Each row is a point. Each copy is the shape, with its points in the same order, stretched, turned, moved and blurred by noise. Some copies are also mirrored. Which?

Shape, 6 rows:
[[ 78  24  37]
 [-25   2 -45]
 [-11 -42 -24]
 [-17   6 -11]
 [ -1  -2  18]
 [-15  53 -39]]
Copy 1:
[[-49  49  34]
 [ 57  -5 -54]
 [ 43 -16   8]
 [ 20  -3 -34]
 [-12 -10   0]
 [ 27  19 -95]]
Copy 1 is: only turned
Copy 2 (6 x 3):
[[ 79 -49  31]
 [ -2  28 -47]
 [  9  32   9]
 [-11  16 -21]
 [ -2  -4  16]
 [  0  18 -74]]
Copy 2 is: mirrored
Copy 3:
[[ 71  22 -34]
 [-58  12   4]
 [-38 -36  -8]
 [-27  -7  12]
 [  1 -16  14]
 [-45  60  12]]
Copy 3 is: only turned

Shape (8 x 4):
[[ 45 -10 -18 -23]
 [-12 -66 -45 -14]
 [-22  16 -32  10]
 [-15   6  12   6]
 [-65 -16   3  86]
 [-11  19 -54 -13]
 [ 46  22  -9 -30]
 [ 45 -45 -84  42]]
Copy 1, 8 rows:
[[-19 -10 -13 -47]
 [-94  -8  11 -43]
 [-25  35 -10  12]
 [ -8  12  14  26]
 [-45   0   9  90]
 [-26  49 -21 -13]
 [ 13   6 -16 -33]
 [-90 -32 -67 -40]]
Copy 1 is: only turned
Copy 2:
[[ 36  -8  13   4]
 [ -2 -25  11  87]
 [-51   9   0  -1]
 [-22  34  22   1]
 [-94  71 -23  37]
 [-43 -19   6  -1]
 [ 29   1  19 -31]
 [ -4 -22 -61  55]]
Copy 2 is: only turned

Shape (13 x 8):
[[-28  18 -46  37 -56   3   0 -55]
 [ 28   0  12  25 -61  15 -18  -1]
 [-18  21  40 -24  28 -19 -21 -15]
 [ -5  22  12   3 -61 -11  -8   4]
 [ -7  25  29  16 -43  27 -26  46]
 [-26 -15   9 -25 -61 -15 -17  13]
 [-22 -22  21 -43  -1   4 -20  -7]
 [-29 -42  18  29   5  39 -27 -16]
 [ -2   1 -11  14   4  46  12  29]
 [ -3 -15  -5  17 -26  -5  31  36]
 [ -9 -25 -33  22  79  -9 -24   4]
 [ -6  29 -15 -29 -43  15 -16  12]
 [-12  15  31  25  29  -5 -14  24]]
Copy 1, 13 rows:
[[ -3  52   7  32  18   7 -16 -86]
 [  5  50 -16  47 -12  43  -9 -12]
 [-19 -36  15  15  12 -23 -15  50]
 [ -7  47 -16   6  18  21 -10   2]
 [ -1  36 -27   4   8  40 -48  28]
 [ -9  55 -31  -7   4 -22   1  32]
 [ 10  -2  -7   9  -9 -37  -9  52]
 [  9   0  23  54 -47 -14 -40 -11]
 [ 36 -10   6   5 -19  28 -27 -15]
 [ -3  24 -11 -15 -21  29  16 -25]
 [-18 -95  -2  31 -49 -39  -9 -22]
 [ 13  24 -39  -4  31   4 -26  17]
 [-26 -40   8   5 -21  13 -16  14]]
Copy 1 is: only turned
Copy 2:
[[ 20 -27  35   1 -58 -21   5 -49]
 [-47 -35  27 -26   5  26 -28  18]
 [  9  33  11  14  39  35  10 -31]
 [-55 -17  17 -26   0  16  -7 -22]
 [-73 -24  21   4   9  76  23  11]
 [-67   5  45 -22  18  -6  21  -7]
 [-10  16  39  16  56 -13  33  -1]
 [ -6  -1  54  72   2  16  14  16]
 [  5 -22 -15  47   4  10  38  35]
 [-40  -1 -27  10 -23 -16   0  22]
 [ 74  63   5  41 -41  12  44  46]
 [-17 -21  25 -24  23  12  44  -3]
 [ -7  26 -14  35 -10  55   8   6]]
Copy 2 is: mirrored
Copy 3 (13 x 8):
[[-18  15  53   1 -58 -32 -33   0]
 [ 39 -13  29  -6 -11 -11  30 -22]
 [-51  38 -30 -11  20  16   7 -11]
 [ 20  30   9 -16 -50  -7  20  -9]
 [ 40 -10  -1  -4 -28  44  44 -61]
 [ 48  30  -7 -22 -32  10 -10   0]
 [  8  14 -38 -38  13  19 -26   1]
 [ 12 -25  30 -19  44  54 -32 -39]
 [ 10 -34  -9  17 -11  35   7 -28]
 [ 29  -7   4  12 -12  35  15  22]
 [-44  15 -20  68  63   8 -57  -8]
 [ 17   7 -23  -4 -66  -7  -1 -27]
 [-25  15  -8  30  28  43  24 -26]]
Copy 3 is: only turned

Shape:
[[-48 -42 -39 -34  12  -2  13  23 -10]
 [ -8   5 -43 -66  -5   1 -35 -36 -13]
 [  8  10  -7 -13 -26   6 -11 -21  -1]
 [-34   0  44  39  18  24  11  -4 -14]
 [ 49 -22 -36 -41 -48 -30 -27 -45 -26]
 [-68  -1 -45 -29  21 -35  49   8 -17]
 [  0   4  18  -9  -6  10  25  -5  33]
 [-18 -31 -62  20  29  16  36  21 -38]
 [-49 -12 -48  15  57  11  28  -2  -3]
 [-11   1 -21  11  -8 -27 -12  21   8]
 [-31 -22  39  31   5 -22  15 -16  44]
 [ 63  -2   7 -30   8  -8 -32 -20 -25]]
Copy 1:
[[ 18 -10   7 -28  11  41  42 -39 -11]
 [ 58 -62  50  -5 -46  26  29  16 -39]
 [ 24 -46   9  12 -17 -10  -8  18  -6]
 [-41  14 -23  -6  10 -47  20 -26  66]
 [ 62 -54  95  27  -5  34 -37  24 -65]
 [  5   1  -4 -16 -28  55  20 -51 -10]
 [ 26 -11 -39   9 -12 -22  18   0  20]
 [-29   9   7   3  10  57  29   2  -9]
 [-21  16 -20 -26 -26  41  44   0  29]
 [-16 -15  -8 -31  -5  10 -22   2  -9]
 [ -5  25 -36 -31  13 -31 -14 -25  68]
 [ 24   0  66   2 -27  -3  20  30 -52]]
Copy 1 is: only turned
Copy 2:
[[  8  -3  14  21  57  16 -24  29 -60]
 [ 57  17 -30 -17  48 -22  15 -50 -37]
 [  8  18 -20 -17  21   4  11 -53  10]
 [-29  10 -20  31  -1  32  18  26  16]
 [ 42  12 -54 -63  56 -33 -25 -81  22]
 [  5 -42  -5   0  27   5 -34  31 -94]
 [ -5  -8  26  -3   5  20  14 -20   1]
 [-22  15 -14  62  42  -9 -59  29 -48]
 [-28  12  -5  61  32 -18 -15  35 -72]
 [-16  23  10 -30  15  25 -13 -16 -23]
 [-57  -5  22 -28  15  18  15  14   4]
 [ 57  29 -24 -29   9 -31 -27 -34  38]]
Copy 2 is: mirrored

Shape:
[[ 34  24 -12  23   2 -15   1  46  42  13  20]
 [ 16 -15 -18  -7  47   2  26 -19  58  37 -45]
 [-13 -33 -27 -30  -6   3  46 -22  37 -22  37]
 [  6 -42  16  50 -13  12   1   5 -38 -22 -33]
 [-24  16 -32  36  37  25  -7 -19 -12  -1   4]
 [ 20   6  12 -14   4  20  10  12  17  59 -27]
 [-17  25   0 -24 -21  26  90   1  11  13 -31]
 [-37 -20   3  15 -16  37 -63  54  13 -18  39]
 [-35  -9  41  35 -28   5   9  45 -33  19 -18]
 [ -8 -16  49   1  17  43  41  27   3  -5  10]
 [-15  39 -56  -3 -33  39 -23  13 -61 -31 -19]
 [  6 -16 -21 -48  -9 -25 -13  11   9   7  27]
 [ -1 -13  52  24 -16  28  26 -33   7  -7 -16]
 [  0 -13  23   7  23 -25  21 -11  29 -28 -21]]
Copy 1, 14 rows:
[[-10  37 -16 -14  -8 -22  47  17 -31  15  54]
 [ -3 -25  41 -17  58   9   3 -41 -12   5  71]
 [ 23  26  27 -16  55 -54 -36  15  20 -22  48]
 [-13 -38 -33  46  36  -5   1  19  16 -10 -45]
 [ 13 -22  -1 -60  48 -20  15 -15 -13  -7 -56]
 [  2 -27  21  -3 -13  21   3 -26  -4  -7  37]
 [ 38 -34  24 -38  13 -19 -25  -6  94  -2  55]
 [ 34  24  19  38 -12 -47  51  42 -33 -25 -70]
 [ 10 -30 -13  17 -12   4  31  54  36 -46 -25]
 [ -3 -39  11   0  -6 -53  20 -12  43 -49   2]
 [ 83  -7 -36   0  12   4 -11  -5  27  36 -92]
 [ 41  48  -5  25  17   5 -12  12 -23 -30  41]
 [-41 -25  32   2  12 -10 -14 -15  52 -22 -11]
 [-13  17  12   9  45  -7  24  -6  30 -30  38]]
Copy 1 is: mirrored
Copy 2:
[[ 14  32   1  27  -7 -43 -36 -27  17   2 -26]
 [-28  -2  60 -31 -21 -39 -38 -37 -20  80   9]
 [  1 -51 -46 -38  -5 -23  -6  -3  20  35  -2]
 [ 22 -20  18  45 -17  23 -11   3 -44 -30  55]
 [ 15 -15  39  18  56  46   1   7 -12   9  -2]
 [-40  33  33 -17 -45 -11  -2 -25 -26  15 -28]
 [-86 -19   9  27 -41  -1  37 -38  30  11  -6]
 [ 39  -7 -12 -19   6  21 -35  62  17 -51 -31]
 [-43   7   9  49 -21  21  -4  14  -8 -67  13]
 [-27 -20 -22  30 -40  31 -24  -7   3  12   4]
 [ 17  15  17  30  22  48  95  49   7 -60  -8]
 [ 11  23 -43 -49 -11 -44  18  26  -3  12 -10]
 [-13 -18   6   3 -26  34 -23 -43 -14  -5  32]
 [ -4 -12   1  12  -7 -24 -36 -23  11  48  54]]
Copy 2 is: only turned
Copy 3 (14 x 11):
[[ 15  10 -64  33  16  18  13  58  22  -5 -23]
 [  1 -18 -36  -5  -3 -20  16 -14  67 -55 -54]
 [-44 -34  -1  29  40  16  -3 -42  15  26 -36]
 [ 18  54  41 -41  -4  23   5   5 -28 -16 -22]
 [ 37  10  21  16 -41 -22 -39   9  22  28 -25]
 [  7  -9 -25 -14  17 -30  54  17  26 -30 -25]
 [-56  -6  32  13  29  -4  38   9  27  13 -72]
 [ 76 -25 -21  19  17   0  -7  12 -63  29 -13]
 [ 20  43  38  13   9 -12  41  26 -49 -22 -35]
 [ 29 -11  47  20  49  26  31  11  22  -1 -26]
 [ -3   3  25 -39 -17 -30 -63  53 -47  62 -18]
 [-30 -30 -42   9  44 -23 -16   3 -20  -4  20]
 [ 13   4  36 -27  -9  58  56 -29   0  -6 -14]
 [-10 -11  10   5  -2  35   6  -9   7 -50 -17]]
Copy 3 is: only turned

Shape:
[[ 65  35  16 -12 -26  52 -48  -9   6   3  46 -30]
 [-38   7  -7  15  66   3  17 -21   6 -17 -12  -1]
 [ 37   6 -28 -16  -4  28 -83  21  12  21  36  24]
 [ 25  -2  33  32 -17  12 -57  13  21  42  53 -33]
 [ 23 -23  28 -12  -5   3  53  42  35   6 -28   6]
 [ 21  17   9 -23  -3  32 -48 -12 -41  77  24   8]
 [ 65  15   5 -29  -1   6 -70  -9  35  41  62 -18]
 [ 30  -1  30  14 -34 -26  24 -12  48  -1 -54  25]
 [-74  38   2 -37  28 -13   1   5 -32 -39 -20   7]
 [  3 -31 -22  -3 -39 -42  73 -13   3 -13 -17  13]
 [ 49  25  -6  19 -38   6 -62  29   1  38  22 -18]
 [-36  23  -6 -25  61 -31  17  27 -44 -11  -4  -9]
 [ 73 -13  23  37 -31 -19  43  11  -9  -5  -5  57]
 [ -7  31 -18 -19  57 -32   0   0 -37   1 -38 -24]
 [ 37 -25   2  -7   5  41 -84   2 -15  14  13 -42]
 [ 20  17 -26  23 -17  14  45  15  22  15 -21   7]]
Copy 1, 16 rows:
[[  9  63 -22  11 -10 -32  18 -64 -37 -13  61 -40]
 [ 25  -5  49  -4  13  19  12 -12  21  10  14  13]
 [ 16  81  11 -15  18   8  30 -36 -40  10  47 -90]
 [-36  76  -3   0  19 -29   0 -35 -23  24  45 -38]
 [ -4  13  -5  -6 -21  39 -47 -13   3  -7 -18  15]
 [  5   6 -20  -6  44 -17  -7 -75 -53   2  47 -72]
 [ 18  95  12 -27  12 -31   4 -62 -42   1  53 -59]
 [ 35   8 -36 -19  -9 -14 -37   3  21   8 -39   7]
 [ 32 -42  52  27  -4  17  22   8 -53  39  -2 -30]
 [-29 -22 -17 -41 -12 -17 -20  26  24 -41 -65  29]
 [-11  80 -26  -4  33 -25  12 -16 -53  -4  41 -41]
 [ 15 -12  77  20  24  35  10  13 -55   3  10   2]
 [ -6  33 -21  23  29   0 -21  -4  18 -50 -59   5]
 [ 40 -12  40  -3  25   6  -5  17 -44 -12  24  15]
 [  0  36 -16  -3 -13 -30   9 -20 -16 -12  85 -74]
 [-11  26 -25 -28  19  27   3 -11   8 -23 -15  44]]
Copy 1 is: only turned
Copy 2 (16 x 12):
[[-37  12  40  23 -72 -27 -47  -9 -26 -26 -16  52]
 [ -8 -48  -6   0  46  -7   8  -7  39  33  14 -28]
 [-19 -13   7   8 -46  40 -17 -14 -53 -61   7  44]
 [-45  24  40  41 -68  11   3 -13  -5   7  22  44]
 [  8  21 -19 -16 -24   2  -6  34 -28  54  20 -25]
 [ -4 -10  41 -47 -70  25  27 -28   8 -25  14  65]
 [ -6   8  62  35 -55   5 -19  -4 -38 -18  -8  68]
 [  3  86  -4  -4  46   4 -13   0 -25  54  -5 -25]
 [ 52 -24 -32 -35  20 -15 -10 -58  41  18  27 -21]
 [ 42  74 -35 -10  22 -18  34  24  27 -16 -24 -25]
 [-27  36  26  14 -77  -7  -1 -30 -42 -27  -4  39]
 [ 50 -46   6 -22 -25 -25  25 -37  36  16   4 -26]
 [-24  76  43   3 -15  34  11  32 -13  -5 -28 -41]
 [ 32 -36  11 -23 -13 -39  28 -52  17  29 -19  -9]
 [-35 -16 -18  11 -88  28  -6 -27 -16 -11 -19  61]
 [-16  21  -2 -18   7 -46   9  24 -20  -2   7 -24]]
Copy 2 is: mirrored
Copy 3:
[[  6 -12  55  28  27 -70  32  30 -71  46 -17  56]
 [ 72 -40 -22  10 -12   7  -4  -8  47 -27  20  10]
 [  1  22  22  40  25 -70  10 -26 -38  47  23  15]
 [ -6 -18  34  16  41 -40  40   4  10  44   0  64]
 [ -1 -24 -12 -13  39  62 -43  20  -7   2 -28   2]
 [ 18  77  51 -20  -4 -29  29  -7 -25  35 -11  18]
 [-10  29  46  64  57 -54  30  24 -50  16  28  49]
 [-23   1 -57  40 -10  64 -23  11   3  14 -35  16]
 [ 62 -15 -41 -21 -28 -12 -10  31  42   5  16 -31]
 [-39  -8 -29 -13 -25  54 -45  -2  16 -63 -15 -13]
 [-29   8  33  25  32 -57  16 -10 -10  64 -35  18]
 [ 62  -1  -7 -25  22 -17 -35  14  52 -22  -2 -32]
 [-23  27  -5   1  -7  18 -83 -22  -9   3 -52  33]
 [ 52  17 -19   2  20 -12 -10   0  40 -22 -26 -37]
 [ 26   5   8   0  46 -67  58 -31 -30  22  -6  34]
 [-15 -35  19  10  -8  30 -29  -6   3  14 -41 -11]]
Copy 3 is: only turned
